Rows are points. The points of each table are mixes of a few directions, plus a little noise. How many directions does each table use, and how many do they share? Where both have some left over, give the other angles between the two spaces (their principal angles), to ten degrees, smallest first.

First (5 x 2):
[[ 3.2 -1.6]
 [-5.1  2.6]
 [-4.0  2.0]
 [ 3.6 -1.8]
 [ 2.3 -1.2]]
Second (6 x 2):
[[ 1.7 -0.9]
 [-8.2  4.1]
 [ 1.6 -0.9]
 [-0.1  0.1]
 [ 2.8 -1.4]
 [ 2.1 -1.1]]
Directions: first 1, second 1, shared 1

First (4 x 3):
[[-1.0 -0.5  1.8]
 [-3.3 -1.7  6.3]
 [ 1.5  0.8 -2.8]
 [ 2.7  1.4 -5.3]]
Second (5 x 3):
[[ 7.1 -0.9  2.4]
 [ 0.0  1.4 -5.0]
 [-4.8 -1.0  4.1]
 [ 0.3  0.3 -1.0]
 [-2.6  0.2 -0.5]]
Directions: first 1, second 2, shared 1

First (5 x 4):
[[ 1.4  0.3  0.0 -0.3]
 [-6.6 -1.7 -0.2  1.0]
 [ 3.0  0.8  0.1 -0.5]
 [-6.2 -1.5 -0.1  1.0]
 [ 8.3  2.1  0.3 -1.3]]
Second (6 x 4):
[[ 0.6 -2.3  5.0  4.3]
 [ 1.6 -5.1  3.0 -0.6]
 [ 0.0  0.7 -6.0 -2.8]
 [ 0.1 -0.6  3.8 -1.0]
 [-0.6  2.0 -0.9  1.6]
 [-1.6  5.4 -4.9 -1.6]]
Directions: first 1, second 3, shared 0; angles 80

First (10 x 8):
[[-3.9 -1.3 -2.7 -1.8  2.1 -1.8 -0.8  0.0]
 [ 5.3  2.3  3.1  3.4 -1.9  4.5  4.4 -1.2]
 [ 4.6 -1.9  1.5 -3.1 -7.6 -3.0 -0.8 -3.6]
 [-5.6 -0.5 -4.0 -0.2  5.5  0.9  2.2 -0.1]
 [-0.5  0.3 -0.6  0.6  1.1  1.4  2.1 -0.7]
 [ 1.4  2.3  3.3  2.7  1.2  0.4 -4.8  5.3]
 [-3.1  1.4  0.0  2.0  4.9  0.5 -3.1  4.7]
 [ 4.5  1.5  4.2  1.6 -3.1 -0.1 -3.2  2.3]
 [-3.9 -4.1 -5.1 -5.4 -1.3 -3.7  2.1 -5.4]
 [ 1.1  0.0  0.2  0.2 -1.0  0.9  2.0 -1.4]]
Second (9 x 8):
[[-1.1  1.8 -5.5 -0.9 -2.4 -0.9  2.9  2.0]
 [-1.0 -3.9  1.4  0.8  4.9  4.4  2.4  1.3]
 [ 5.0 -1.6  4.3  1.4 -1.8  3.2  0.4  2.5]
 [-1.4 -1.8 -3.4 -0.6  1.3  2.5  4.9  0.9]
 [ 0.5  2.6 -3.2 -2.2 -5.6 -4.2  1.2 -5.3]
 [-3.1 -3.3 -0.5 -1.9  2.6 -1.8 -4.7  4.8]
 [-3.6  2.2 -2.0  1.3  3.9  0.5  1.5 -2.0]
 [ 5.0  1.7  7.4  2.5 -1.6  0.5 -3.4 -2.5]
 [-0.3  2.3  1.4 -0.4 -1.4 -4.3 -5.4 -1.6]]
Directions: first 3, second 5, shared 3

First (9 x 9):
[[ 3.9 -4.2 -0.7  0.9 -4.3  2.6 -0.7 -1.0  6.4]
 [-4.0 -0.7  0.2  3.9  0.5  9.9  0.5  4.5 -6.9]
 [-0.5  4.2  1.7 -0.3  2.2 -6.9  3.7  3.7 -0.5]
 [-2.1  0.7  0.5 -0.2  1.3  3.6 -2.2 -2.7 -4.7]
 [ 1.9 -2.7 -1.0 -1.0 -2.1  1.4 -2.8 -4.0  3.1]
 [-0.5 -0.3 -3.4 -1.5  2.5 -6.9  1.9  3.5  1.8]
 [ 4.8 -1.1 -0.1 -1.1 -1.2  1.8  0.3 -5.7  1.3]
 [-2.4  0.7  0.5 -0.3  0.3 -0.3 -2.1 -0.5 -1.2]
 [-0.7  3.0  2.1 -0.5  0.5 -5.3  1.2  1.9  0.9]]
Second (7 x 9):
[[ 5.8 -4.7 -7.6  2.4  3.1 -2.7 -2.3 -2.7  2.6]
 [-1.1  2.3 -0.2  1.5 -2.6 -2.6  2.8  1.6  2.4]
 [ 0.2  3.1  2.0 -0.4  1.6  8.4  5.8  2.9  0.2]
 [-1.2  1.0  2.9 -1.6 -2.0 -4.6 -1.9 -3.3 -3.2]
 [-3.9  0.1  3.3 -1.4 -2.1 -0.8 -2.2  1.3 -1.0]
 [ 1.8 -4.6  0.3  2.2 -0.7 -1.7 -2.4 -3.0  3.2]
 [-1.7  2.8 -0.5 -3.1  2.6  3.9  0.2  3.1 -4.0]]
Directions: first 5, second 5, shared 1; angles 30, 30, 40, 40
